Every row gives one point. The last column is the point's height on a tilted bowl or saddle (a function of degree 2), plus a little noise. Along how many of its main directions does it bend up, bend down or stay straight?
In the rows, zero is written as 128.

Points:
[[ 92 175  86]
 [135 129  95]
 [220  75  69]
 [109 210  84]
 [129 174  89]
 [115 103  98]
 [185 163  75]
 [173 111  90]
 [137 115  97]]
Directions: 0 up, 1 down, 1 straight

Points:
[[ 94 121 128]
 [147 133 119]
 [147  88 111]
 [102 219 245]
 [110 171 171]
 [ 28  51  79]
 [117 141 139]
 [165 152 114]
 [151 128 113]
 [ 74 175 151]
 [141 143 133]]
Directions: 1 up, 1 down, 0 straight

Points (18 x 4):
[[127 149 159 140]
 [ 83 157 162 148]
 [ 82 156 187 147]
 [127 159 144 143]
 [234 190 183 245]
 [177 189 104 180]
 [174 216 112 204]
 [122 143 137 138]
 [177 161 143 164]
 [191  86 144 174]
 [151  76 138 154]
 [ 83 154  64 158]
 [ 78  76 172 168]
 [ 93  87  54 142]
 [182 130 156 162]
 [132 160 146 144]
 [171 116 113 146]
 [129 101  69 131]]
Directions: 2 up, 0 down, 1 straight

Points, 21 rows:
[[115  54 127 214 104]
 [137 147 161 168 108]
 [ 76 174 100 143 152]
 [111  89 145  63 110]
 [190  64 120  93  79]
 [172 134 102 117 124]
 [ 82  38 101 134 100]
 [118 111  13 121  95]
 [ 89 104 242 177   7]
 [167 134 142 122 116]
 [ 67 197 115 156 133]
 [204 140  99 147  84]
 [138  92 147  95 115]
 [122 218 162  87  69]
 [ 67 154 119 190 158]
 [172  56 127  96  83]
 [ 88 166 123 153 146]
 [146 133 189  97  85]
 [165 145 131 119 120]
 [ 88 162  94 156 155]
 [154 137  97 125 130]]
Directions: 0 up, 3 down, 1 straight

Points (25 x 5):
[[ 87  84  80 153  61]
 [ 97 119 139 187 122]
 [190  52 103 110  52]
 [107 118  65 145  77]
 [ 45 106 136 111  90]
 [151 121 113 135 135]
 [ 85 109 162  51 108]
 [131 168 158  72 160]
 [161 160 200  30 139]
 [131 157 116 155 141]
 [154 152 216 118 189]
 [108 203 138 155 144]
 [190 172 164  93 162]
 [163 184 129 173 140]
 [172  81  44 135  14]
 [121 193 132  89 148]
 [114 140  89 132 117]
 [ 88  42 178 102  75]
 [136  97  81  62  63]
 [135 124 133 184 135]
 [166 127 111 163 125]
 [174 142 160 169 162]
 [ 75 213 136 193 100]
 [136 141 148 193 143]
 [178  67 165 142 126]]
Directions: 0 up, 4 down, 0 straight

Points (45 x 7):
[[151 117 152 128 167 111 123]
 [115 139 155  80 138  59 189]
 [104 185 115 146 104 117 171]
 [190 146 162 139 179 131 108]
 [119  84 151  68  91 107 144]
 [163 168 173 182 135 138 155]
 [122 175  82 173 105 110 159]
 [110 138 135 166  84 199  64]
 [175 166 122  94 149 108 157]
 [166 249 111 142 134 122 206]
 [160 214 158  94 148 160 174]
 [155 115 108 153 171 101  85]
 [171 113  99 104 131 148 132]
 [164 136 161 154  64 146 101]
 [ 94 106 122 116 131 122 111]
 [172 150  97 138 112 151  99]
 [142 167 186 174 131  93 214]
 [123  97 117 128 144 176 108]
 [173 137 110 100 128 138 133]
 [168 123 141 122 151 145 118]
 [144 126 147 130 122 129 120]
 [177 110  58 157 116  96  89]
 [164 105 194  61 181  96 214]
 [114 126  94 111 151 122 123]
 [111  87 162 126 147 141 110]
 [133 138  90  44 144 123 232]
 [102 101 128 127  96 104  89]
 [141  83 178 161 121 121 106]
 [113 132 148 157  40 107  91]
 [216 137  52 136  96 168  94]
 [134 201 102 121 135 100 194]
 [ 74 144  84 107 152 117 148]
 [105  95 141 135 166 132 105]
 [ 51 148 193 103 158 155 192]
 [139 116 129  73 108  96 160]
 [104 134 113  70  99 129 158]
 [119 165 134 129 103 121 144]
 [145  96  59 162 127 188  92]
 [ 78 158  93 103 153 137 165]
 [129 170 113  90 156 130 179]
 [164 176 134 140 161 104 156]
 [145 166 141 118 116 213  74]
 [208 140 165 119  87 143 115]
 [107 103 147 109 181 158 137]
 [147 168 142 175 146 118 164]]
Directions: 2 up, 2 down, 2 straight

Points, 77 rows:
[[ 99 224  90  26 123 123 115  87 223]
 [140 107 161 142  83 136 203 136 120]
 [141 114 127  57 168  75 160 138 195]
 [187 149  50 133 150 137 199 182 158]
 [132 142 143 148 125  76 175  81 137]
 [105 153 111 152 132 151 129 198 106]
 [ 94 119 125 116 140  76  89 172  90]
 [162 138 137 207 151 162 148  72  93]
 [217 218 142 118 116 141 114 148  59]
 [111 135 165 203 149 178 142 139  86]
 [177 102  69 134  60  81  78 179  31]
 [149  44 108 143  76 131 114  81 113]
 [152 168  78  17 171  45  66 130 157]
 [100 163  78 115 125  95  72 190  94]
 [180 202 166 109 115  80 166 113 149]
 [101 154 115 232  93  76 107 157  60]
 [117 148  96  83 134  86 159 113 198]
 [192 201 120 170 151  53 117 211  35]
 [ 40 105 152 154  97 122 100 112 111]
 [201 104 142  88 154 130 115 157 120]
 [128 223 206  59 187 126  67 128  68]
 [107 158 143  75 136 170 155 179 137]
 [133 154 158 145 129  78 140 195 106]
 [114 210 188 124 212  97 106 160  76]
 [104 163  94 184 140 119 147 120 128]
 [112 197 143 113 144 107  47 135  71]
 [133 149 129  91 133  61 207 127 214]
 [136 165 103 112 166 180 142  78 161]
 [122 180 126  85 141 174 122 195 114]
 [135 148  89 124 120  77 147 150 141]
 [141 145 194 156  75  89 140 158 116]
 [185  75 136  93 151 168  71 117 100]
 [113  97 198 165 119 163 110 107 110]
 [130 129 115 103 197 145 112 134 117]
 [ 97 114 172  34  62 109 117 154 172]
 [249  97  59 128  60 196 143 123  51]
 [ 97  94 181 149  97 173 161  79 107]
 [131 125 138 132 147 121 148 143 123]
 [ 67 132  59 102  94 163 188 177 197]
 [130  73 131 138 142 129 211  81 118]
 [206  66 135  93 166  85  87 165  98]
 [141  61 248 146 156 124 169 133 155]
 [ 66 177  63 134 120 208  76  96 204]
 [ 87  80  72  76 128 187 219  38 190]
 [ 98 169 122 142  49  69 198 238 118]
 [187 117 110 151 123 200 155 125 101]
 [154  47 132  81  74 171 163  25 150]
 [150 135  62 145 113  95 108 114 122]
 [168  74 174 115  68 135 190  55 149]
 [125 106 155 201  99 101 141 122  91]
 [152  73  83 104  97 135 137 123 129]
 [164 147 198 107 180 147 140 102 129]
 [130  59 140 202 124 179 159 130  73]
 [125 168 122 102 181 161 139  71 151]
 [137 150 102 193  80 153 188 127 104]
 [102 164 219  89  88  82  80 131 136]
 [ 86  65 136 133 126  60 123 114 106]
 [ 92 150 150 131 107 119 114 140 118]
 [150 116 143  90 164  57 157 133 174]
 [161 144 158 133  97 143 118 191  84]
 [119 114 133 148 138 150 124 154 102]
 [187  69 186 189 189 182  55 159  84]
 [230 114 213 132 151 155 127 187 114]
 [155 119 167  68  95 196  81 150  83]
 [ 54 154  76  82 138 160 128 110 198]
 [190 194  30 194 161 183 135 112 177]
 [ 78 164 111 138  93 201 113  90 149]
 [166  46 185 151 199 106  97 172  81]
 [126 188  39 177 183  82 129 135 144]
 [ 57 180 104 131  94 164  83 151 135]
 [100 105 178 210 149 154  72 195  73]
 [124 163 111  94 120 116 112  95 156]
 [103 105  54 123 163 121 154 104 166]
 [ 83 178 172 155  62  74 115  92 106]
 [ 88 171  84 102 146 163 119 142 168]
 [201 173 179 131 181 158 100 112  90]
 [129 134  72 109 140 104 131 174 137]]
Directions: 2 up, 4 down, 2 straight
